Rows are points. Each copy is the shape, with its points in the same order, turned, moved and blurred by noise. Some copies are also mirrored. Which?

Shape (5 x 2):
13 -47
-13 8
26 -1
-52 61
7 -12
Copy 1 (5 x 2):
28 -26
-9 23
-17 -11
-36 86
1 -3
Copy 1 is: mirrored
Copy 2 (5 x 2):
23 37
2 -17
39 -10
-31 -78
20 2
Copy 2 is: mirrored

Shape (5 x 2):
-6 48
-55 -14
-22 -50
26 -10
-17 30
Copy 1 (5 x 2):
-46 11
5 55
42 13
-8 -26
-47 15
Copy 1 is: mirrored
Copy 2 (5 x 2):
34 14
22 -67
-18 -59
-21 -1
32 -6
Copy 2 is: mirrored
Copy 3 (5 x 2):
-36 41
40 42
48 -3
-11 -17
-18 37
Copy 3 is: mirrored

Shape (8 x 3):
23 73 -10
54 18 22
17 -22 15
-54 -17 -68
-46 2 43
1 -13 6
-31 -10 5
4 20 12
Copy 1 (8 x 3):
19 39 57
-28 59 9
-30 13 -22
52 -58 -22
-49 -44 22
-19 0 -13
-16 -31 -4
-17 11 19
Copy 1 is: mirrored
Copy 2 (8 x 3):
67 -26 -70
54 43 -33
21 21 8
-50 -57 -2
42 -29 42
17 1 4
6 -23 18
40 -3 -17
Copy 2 is: mirrored
Copy 3 (8 x 3):
-57 44 -27
-26 34 39
10 5 32
65 14 -72
-2 -51 -8
11 3 13
15 -10 -18
-20 8 -3
Copy 3 is: only turned
Copy 4 (8 x 3):
26 -60 49
60 -1 24
17 16 -17
-59 -59 -54
-42 25 21
3 3 -9
-26 5 -9
6 -9 17
Copy 4 is: mirrored

Shape (8 x 3):
2 -23 55
-40 1 23
-7 -37 -5
-43 -21 12
69 -15 -45
-19 23 -54
-10 24 -36
38 10 -22
Copy 1 (8 x 3):
-40 -31 -20
-39 13 17
13 -18 17
-17 -1 37
82 -5 -34
37 55 22
24 57 12
48 18 -28
Copy 1 is: mirrored
Copy 2 (8 x 3):
47 -33 -15
36 -17 40
-8 -36 11
20 -35 41
-63 14 -42
-34 25 49
-20 27 37
-24 25 -16
Copy 2 is: only turned

Shape (7 x 4):
43 -22 36 -6
-10 33 33 -32
15 -12 -21 -3
32 3 -61 -10
-24 69 -58 22
-41 38 -6 0
49 2 -22 2
Copy 1 (7 x 4):
26 10 -27 -51
-14 38 -37 11
-8 -26 -6 -10
-10 -64 -26 14
2 -20 6 94
-22 24 9 49
19 -39 -31 -9
Copy 1 is: only turned
Copy 2 (7 x 4):
4 2 -50 -32
47 -1 26 -20
-26 23 6 -16
-45 57 18 -29
-36 2 102 -23
6 -10 59 10
-27 22 -6 -39
Copy 2 is: mirrored
Copy 3 (7 x 4):
25 43 -19 36
29 8 6 -32
-26 4 -13 19
-49 -22 -40 24
-27 -88 12 -10
-5 -32 32 -28
-8 -11 -37 38
Copy 3 is: mirrored
Copy 4 (7 x 4):
21 -19 -13 -68
-5 -31 43 -11
-18 -5 -32 -17
-59 -16 -50 -10
-88 26 17 22
-28 14 24 24
-37 -12 -37 -46
Copy 4 is: only turned

Shape (11 x 6):
22 35 0 -23 -11 -5
-6 4 11 7 -13 16
-33 -38 7 22 58 -56
2 1 -20 25 7 13
0 17 0 25 -29 -4
45 -55 9 -1 1 -4
63 -13 -1 14 52 -63
49 39 43 8 -20 -26
-31 -9 75 -50 -21 19
53 -28 -21 17 4 -65
54 -20 23 -23 45 33
Copy 1 (11 x 6):
-6 -15 11 -5 24 -30
-17 19 13 1 3 8
-17 -27 -48 74 -33 45
4 22 -16 -1 13 24
-11 29 3 4 1 -11
-41 -10 -43 -37 -24 13
29 -50 -66 4 -33 -8
22 -8 18 -15 -36 -47
-77 -31 68 8 -13 9
-4 -12 -83 7 -26 -29
-6 -57 -5 -50 -6 37
Copy 1 is: only turned
Copy 2 (11 x 6):
-23 -28 -7 19 -17 25
-12 -7 8 0 -24 -21
75 -38 53 44 -15 -24
1 7 21 13 8 -16
-15 -11 -10 33 -11 -26
29 39 20 43 -46 13
34 -13 52 96 -7 30
-39 -28 2 72 -46 9
-9 -42 9 -27 -103 -14
41 13 4 93 -5 14
-8 24 65 12 -45 43
Copy 2 is: mirrored

Shape (11 x 6):
10 -22 -28 51 45 -5
-43 25 -23 -19 -24 142
30 20 -16 24 6 40
-1 -25 -11 -16 -6 -8
18 27 -27 2 -15 -11
37 14 -31 6 -36 84
10 21 -28 18 -19 3
11 16 20 22 -23 -8
10 1 55 -18 -25 -6
1 -6 14 63 2 15
29 23 5 -17 14 4
Copy 1 (11 x 6):
82 10 -13 6 19 13
-73 93 -59 -52 14 29
23 50 19 -20 33 27
6 -18 2 -2 20 -5
11 -11 29 -17 14 45
-24 67 1 -20 68 39
9 4 14 -14 21 48
13 7 50 7 3 15
-18 1 62 11 -14 -23
34 39 16 34 -5 24
24 11 41 -36 17 -7
Copy 1 is: only turned
Copy 2 (11 x 6):
-29 -37 47 -12 -6 -5
73 60 6 83 -65 29
-11 32 35 18 5 10
18 2 -9 -33 1 -12
-25 34 -5 -24 4 12
30 78 47 23 -11 9
-26 35 4 -9 -11 4
-28 25 -11 3 15 -31
13 21 -38 1 43 -46
-34 -3 27 24 -10 -46
-5 13 -9 1 39 13
Copy 2 is: mirrored
Copy 3 (11 x 6):
41 -26 -9 -51 -32 15
-64 75 6 5 -144 40
14 27 36 -28 -57 26
3 13 -18 6 -4 21
5 16 29 -23 -7 53
21 66 32 -1 -87 35
10 14 28 -19 -24 50
4 -17 51 15 -20 34
-25 1 32 43 -6 -2
18 -44 26 -12 -60 22
-19 24 38 -26 -4 4
Copy 3 is: only turned
Copy 4 (11 x 6):
-8 -14 38 43 -15 -59
86 82 21 -25 -122 -6
47 37 11 22 -15 -36
-22 6 -5 16 -35 -5
-2 37 3 -4 14 -18
62 71 -22 15 -52 -37
8 22 2 -10 -3 -35
26 -14 -7 -6 1 -13
28 -15 -31 13 -12 30
42 -35 15 8 -22 -39
12 28 10 28 12 4
Copy 4 is: only turned

Shape (12 x 8):
17 -18 8 33 -4 16 -36 54
44 -25 -2 -15 24 18 -14 48
-14 49 -7 -14 1 33 -42 8
-13 64 14 19 -6 -39 49 2
59 -46 23 3 -11 27 47 -5
-17 -22 -6 -4 -21 17 49 3
31 10 12 55 31 19 40 26
2 -1 24 -1 78 -37 12 -15
-7 -11 46 -8 -10 29 3 20
7 -50 2 -6 13 35 -39 -17
-13 -41 2 -3 -19 25 157 -7
4 -23 -13 -9 -24 18 -45 6
Copy 1 (12 x 8):
-40 3 33 20 8 -4 35 -8
-25 15 11 -33 -13 24 32 -24
-12 -59 36 8 -28 8 -26 15
52 11 14 34 -1 -28 -63 2
21 54 -6 -39 -38 -17 33 17
52 0 -1 -21 1 -21 21 33
10 45 6 41 -33 6 10 -4
12 55 19 -2 9 60 -57 13
17 11 63 -21 -16 -6 20 12
-40 -2 23 -30 0 34 22 59
140 52 -33 -26 -7 -20 32 39
-24 -30 18 -31 14 -4 23 37
Copy 1 is: only turned
Copy 2 (12 x 8):
-22 -3 58 21 37 11 -28 -31
-28 4 9 3 76 3 -25 -20
12 4 22 -27 15 32 38 13
3 -31 17 -42 -48 -68 15 8
24 59 16 12 49 -67 -51 -19
-6 52 -5 5 -18 -32 -7 -16
-2 -2 31 -1 9 -38 -67 33
33 -60 -28 24 29 -46 -14 30
-7 30 37 26 31 -32 16 13
37 19 7 40 54 17 -8 -28
-19 93 -50 14 -57 -102 -46 12
19 29 22 6 39 27 16 -45
Copy 2 is: mirrored

Shape (15 x 9):
18 26 -14 10 -34 -1 -31 -38 5
2 27 -21 -27 20 -6 20 -71 -23
-38 -11 -5 -5 3 -7 12 1 -27
6 17 36 2 10 56 -56 -7 -13
30 20 12 4 12 3 -31 -6 74
26 12 -14 -29 -4 0 -58 33 -21
33 18 32 79 -2 -1 -51 11 19
21 -22 -12 -17 -24 29 -61 -34 -28
30 -17 -24 -23 21 17 -36 -28 31
30 7 -14 -9 -2 21 91 -34 -24
19 15 -25 65 25 15 -48 15 -14
11 21 3 -14 -10 20 -34 7 -18
22 -54 60 -18 1 9 -40 13 -2
15 16 14 18 20 2 5 8 -37
-40 15 -27 31 5 26 158 25 13
Copy 1 (15 x 9):
-26 11 -26 -3 6 11 -11 -1 -11
-15 -20 -14 -11 63 -27 21 -17 -38
7 19 35 -9 -3 -41 29 -7 -18
5 31 10 47 9 -3 -62 6 -59
-20 5 23 39 12 75 -7 9 -22
9 64 36 -14 23 9 -47 3 8
17 38 -25 50 -40 57 -23 -26 -19
-40 45 -21 17 22 -38 -50 11 -2
-13 26 9 28 55 18 -6 35 -6
38 -70 -8 7 46 -47 25 14 18
44 68 -37 22 -1 20 -7 4 -31
5 21 19 -4 9 -2 -43 6 -23
-9 46 54 72 10 -20 -39 -8 8
45 21 14 16 16 -19 3 -21 -24
79 -98 30 -12 -29 -35 97 41 -7
Copy 1 is: only turned
Copy 2 (15 x 9):
-4 32 35 -31 -28 6 -4 -41 12
-11 20 25 -37 46 -8 58 -46 -3
6 -1 -5 -2 22 -1 25 22 6
-40 76 32 2 -36 -32 25 16 0
-56 48 -9 -3 -52 39 24 -33 25
24 56 48 29 -32 28 34 13 12
-2 87 -26 3 -57 -8 -30 -12 36
-7 31 80 -16 -18 -25 21 2 41
-51 42 37 -19 -10 40 33 -15 44
-39 9 2 26 88 -3 4 -39 -16
8 97 7 -29 -11 16 -27 18 29
-5 46 36 16 -21 8 18 5 -12
-31 32 20 62 -37 -18 43 16 70
10 59 -12 25 18 -8 16 3 0
-55 -33 -77 26 106 32 -38 0 -55
Copy 2 is: only turned

Shape (12 x 9):
-37 1 46 -21 46 21 18 22 -42
65 6 -29 19 38 -20 30 -7 11
-22 -14 54 -9 54 -4 15 67 20
55 1 -5 7 14 5 -67 -26 -3
-18 -64 -4 -24 19 24 -33 -3 -6
62 -46 -1 22 -11 37 -28 7 -12
35 15 0 37 36 33 6 -10 48
17 -35 -34 35 -16 -11 -65 -30 -10
-46 -31 49 -50 -35 5 27 4 -13
28 -42 17 54 21 20 -2 -15 -9
-52 20 27 -16 -3 7 43 59 -20
-15 26 69 -1 44 -32 32 33 0
Copy 1 (12 x 9):
0 -48 -28 -17 -24 -26 6 42 43
-46 -22 49 40 45 26 23 19 -6
-25 -83 -12 -45 -1 -21 -18 15 12
33 -27 -7 33 34 35 62 12 -43
48 -35 -33 21 34 -44 8 28 -17
15 -34 -8 80 -4 1 30 4 -64
-42 -9 -17 15 31 50 -1 21 -40
65 -3 24 32 45 29 28 12 -40
28 -5 -44 5 -10 -49 -8 -28 50
6 -39 -2 57 8 32 -9 29 -23
-25 -8 4 -42 -39 -46 -13 -5 27
-29 -69 -7 -37 -16 19 6 3 54
Copy 1 is: mirrored
Copy 2 (12 x 9):
-20 -14 27 26 41 -10 -76 -38 39
62 -11 -7 57 17 11 22 4 -20
37 -51 14 14 3 30 -73 -40 51
-10 1 -45 80 -30 19 -24 40 -5
2 10 2 11 -11 3 -93 44 17
18 29 -44 34 -24 14 -63 4 -51
43 27 -17 42 -14 54 8 -15 28
-20 2 -26 26 -24 18 -18 68 -38
0 -12 -19 -42 33 -41 -78 2 43
10 31 -21 12 22 56 -38 6 -27
-5 -36 31 -18 13 -24 -43 -58 38
15 -60 -8 14 46 12 -44 -57 56
Copy 2 is: only turned
Copy 3 (12 x 9):
-1 30 -11 3 -24 -63 4 40 4
32 -38 -19 -33 -16 51 -6 -10 24
-29 -6 5 8 -82 -42 13 25 35
34 23 -11 32 -15 42 -23 -53 -20
-27 14 -55 44 -6 -26 15 -33 -6
20 11 -18 9 -1 -1 -6 -89 29
52 -33 14 25 -20 24 30 -12 27
-11 2 -12 23 12 35 0 -81 -46
-68 30 -2 29 25 -42 -7 24 40
17 12 -4 -13 -5 4 46 -53 9
-36 -18 27 -2 -12 -74 -23 40 20
-19 15 33 -20 -58 -14 1 56 23
Copy 3 is: only turned
